Rows are points. Each copy is the shape, with its points in the same order, turned, moved and blurred by noise. Some copies are also mirrored. Which?

Shape (6 x 3)
[[  1  96 -70]
 [ -5  24  21]
 [-69 -17  -1]
 [  1  24   4]
 [  1  -8 -18]
 [-34 -22  11]]
Copy 1 (6 x 3)
[[-60  53 -96]
 [ -5 -22 -18]
 [-62  -4  43]
 [-17  -7 -15]
 [ -3  32   8]
 [-17  -4  37]]
Copy 1 is: mirrored
Copy 2 (6 x 3)
[[-44  47  98]
 [ -4 -27  17]
 [ 72 -15  27]
 [ -9  -9  19]
 [ 13  17   1]
 [ 46 -16   1]]
Copy 2 is: mirrored
Copy 3 (6 x 3)
[[-121  -12   -9]
 [  -6  -23   31]
 [  21   53   18]
 [ -21  -19   17]
 [  -2  -18  -13]
 [  29   15   14]]
Copy 3 is: mirrored

Shape (10 x 6)
[[-54 -40  21  32   4 -26]
 [-38 -36  77  13  54 -56]
 [-48  29 -42 -21 -53 -12]
 [-16  47  -3 -22  16  26]
 [  0  18  59  10 -11 -61]
 [ 62  62  22  -2 -49  32]
 [-59   2  50  57  38  34]
 [-24  19 -22  62  61  36]
 [ 22 -51 -29 -44 -53 -77]
 [ 60  73 -30  39  -7  15]]
Copy 1 (10 x 6)
[[   6   45  -32   -9  -55  -38]
 [ -41   17  -43  -22 -105  -24]
 [  -1   72   37  -12   46  -53]
 [ -28    1   58   26    5  -41]
 [ -46   28  -10  -25  -28   32]
 [   0  -25   69   17   33   56]
 [ -14   34    0   69  -86  -32]
 [ -22    6  -15   98  -20  -51]
 [  24   10  -20  -92   39  -27]
 [ -17  -13   17   67   67   34]]
Copy 1 is: mirrored
Copy 2 (10 x 6)
[[  24  -19   57  -18   -8  -31]
 [  30   15   54    3  -14 -106]
 [ -44  -23   36   28  -44   52]
 [ -22   37   -3   46    0   15]
 [   4   33   26   -4  -77  -49]
 [ -32   89  -36  -20  -57   43]
 [  72   36   38    9   26  -12]
 [  52   -4  -30   15   42    8]
 [ -97  -39   29  -47  -66  -33]
 [  -2   32  -84   -4  -42   40]]
Copy 2 is: only turned
Copy 3 (10 x 6)
[[ -17   54   -3    7  -16   15]
 [ -42   65   25  -48  -23  -28]
 [  16   10  -32   95  -33  -18]
 [  42  -24   17   32  -51  -32]
 [ -63   12    8    6  -21  -56]
 [ -11 -106   14   57  -20  -46]
 [  -4   19   49  -17  -65   45]
 [  45  -22  -21  -31  -70   43]
 [ -19   33  -48   62   62  -78]
 [  -4 -103  -43   23  -45  -25]]
Copy 3 is: mirrored

Shape (12 x 8)
[[ 18  23 -34 -33 -50 -65 -19   2]
 [  7  33 -49  -8 -14 -60 -66  40]
 [-16  50 -65  45 -53 -52 -43  30]
 [-61  44  45   8  32   0  30  38]
 [ 28  34  37 -59  44  40  28 -46]
 [ 18 -24  36  -2 -36 -19  29  22]
 [-65  49 -27 -14 -57 -40 -25  63]
 [ 19  27 -50 -44  53  20  51  53]
 [  5 -47  50  35 -64 -29  10   0]
 [ -5  22  60   8 -33   1  -4  57]
 [ 10 -40 -53 -26  14  18 -11  13]
 [ -6 -44  57  18  51 -42  -3 -42]]
Copy 1 (12 x 8)
[[ 32 -52  35 -71  36 -52  -6 -41]
 [-14 -23  35 -43  58 -72  -2  22]
 [-30 -84  68 -17  71 -49  18  -6]
 [ 29 -37  21   5  19  64 -52  50]
 [ 33  15 -81 -20 -35  35 -21 -12]
 [ 22  18  58 -15 -14  18 -32 -39]
 [ 35 -60  58 -21  95  -6   0  17]
 [ 52 -27   1  20 -59 -34  13  45]
 [-12  12  85 -26   6  39 -38 -64]
 [ 16  14  48  16  45  21 -59  -7]
 [  5  13  23 -26 -18 -30  43  19]
 [-47  18  19 -75 -39  58 -71  11]]
Copy 1 is: only turned
Copy 2 (12 x 8)
[[ 20 -31  26 -66  61 -16  -4   0]
 [ 71 -32  21 -40  64  33 -31 -16]
 [ 79 -80  31 -10  77   9 -24   9]
 [ 60  28 -52  38  13 -46 -20  47]
 [-59  20 -89 -16  -1 -35 -36 -23]
 [ 15   3  36  -3  -1 -62  -4  20]
 [ 73  -8  10   2 121 -16 -21  27]
 [ 28  22 -57   7  42 -48  32 -75]
 [ -5 -18  73   9 -15 -31  -6  57]
 [ 33  17  31  28  21 -45 -55  17]
 [-12  -7   9  12  33  25  38 -44]
 [  9   6 -22 -16 -62  25  11  53]]
Copy 2 is: mirrored
Copy 3 (12 x 8)
[[ -20   14   48    6  -25   28  -41  -38]
 [  -6  -22   52   66    3   14  -32  -46]
 [ -24    3   21   32   48   29  -35  -82]
 [ -53  -66  -73   14   -1  -42  -31    4]
 [  42  -23  -35  -46  -63  -79  -12   29]
 [ -42   24  -27    8  -31   15   14   30]
 [ -79  -57   10   26  -14   35  -33  -68]
 [ -41  -20   19    7  -20 -117   25  -19]
 [ -33   32  -41   -7   -4   63    9   41]
 [ -34  -27  -61   45  -38   19    6   -7]
 [  -6  -32   49   -9   20  -33   42   15]
 [  12  -14  -36    5   14   -9  -43  102]]
Copy 3 is: only turned

Shape (17 x 11)
[[ -50  -42   40   34   39  -12   57   22   -1  -27   53]
 [  -4   26   -7  -44  -19 -109   26   18  -38  -72   -1]
 [ -40  -44  -45  -26   -2  -21   20   18   18    9   13]
 [  34   19   12   33  -45    4   18  -12  -58   21   49]
 [ -23  -33  109   32    4  -50   79   53   23  -53   18]
 [  93   41  -17  -35   41   25  -29   18  -16    7  -57]
 [  38  -25   19   26   17  -46   -8  -79   -1   53   -3]
 [   2  -55   47  -34    3    9   53   -4  -50    2   11]
 [   6   32   49   26   20    4   26   21   21   -6   -2]
 [  12  -17    7    4    5   -7  -56   11   19   30   29]
 [  33   32   17  -57  -31    4  -46    8   12  -60   35]
 [ -28  -33   -9   -4  -57  -39   18  -12   49  -20    8]
 [  18    8  -34   12  -41   -1    8   24  -23    7    4]
 [ -61  -15   50    1  -15   45   20   11  -12    7    8]
 [  -9    3  -32   85  -15   39   54  -38   26  -21   -1]
 [   0    3  -12   11  -25  -40  -30   41  -18    3    1]
 [ -11   12  -36   22  -15   -4   68  -41   37   26   28]]
Copy 1 (17 x 11)
[[-25 -30 -14 -68  20   9 -24  45  36  64 -40]
 [ 91 -11  10  -9  37  65  61  14  37  -3 -71]
 [ 40  -1  35 -27  -4 -22 -13  54 -39  23 -34]
 [-33  62 -22  16 -28  62  -2   4   7  15  -8]
 [  5 -49 -30 -39  51  13   6  -6  67 121 -61]
 [ 22 -14 -20  86 -57 -46  43  30  47 -48  22]
 [-76 -10 -11  18 -13  -4  53  -9 -45 -32 -42]
 [ -2 -26 -43 -13 -46  31  33  53  -4  67 -21]
 [-17   6 -35   5  29 -30   2   3  52  25  -6]
 [-13 -25  20   8  -9  -8 -14 -11 -27  -8  29]
 [ 80 -19 -39   7 -24  18 -15 -40  18 -27  14]
 [ 38  13  22 -26   5 -19  -4 -22 -39  34 -61]
 [ 17  52  26  23 -20  14  -1  22  11  13 -15]
 [  3  22 -33 -55  -5 -16   7  22  -1  71  26]
 [-36  75   1 -40 -25 -54 -18  12  24  10 -67]
 [ 26   5  44   9   5  17  18   4  14   6   5]
 [-21  52 -24  -9  18 -29 -25  35 -31  -2 -73]]
Copy 1 is: mirrored
Copy 2 (17 x 11)
[[ -16   22  -35  -18  -68   50    8   -7   37  -28  -69]
 [ -87   32  -76    2   35   29   17  -39  -47   24   -8]
 [  15   30    4   19   19   54  -12  -51   -3    2  -63]
 [  -1   81  -40  -31   13  -36  -46   43   10   -1  -25]
 [ -52   15  -85    1 -101   80  -19   -8   40  -33    8]
 [ -40  -47   44  -25   38  -38  -92    9  -24   55    5]
 [ -12   24  -21   33   26  -45  -31   -1   96   54  -35]
 [  16    4  -66    3  -28   32  -44   32   -3   29  -69]
 [ -33    9    9  -15  -40   18  -26   22   30   -3   13]
 [  28   12    6  -46   20   -5  -30  -42   51   21   -6]
 [  -2  -29  -38  -58   65   16  -17    1  -16  -14   27]
 [  11   38  -35   47   33   45   -9  -41   25  -35   -3]
 [  -2   57    0   -7   27   -9  -55  -10  -24  -11  -17]
 [  57   16  -16    1  -53   26    2   28   -3   -6  -19]
 [ -16   39   31   47  -13  -26  -25   26   32  -87  -38]
 [  -5   48  -15  -23   10   -6  -30  -53   -9   11    5]
 [ -13   68   24   43   33   30  -15   29   46  -26  -47]]
Copy 2 is: mirrored
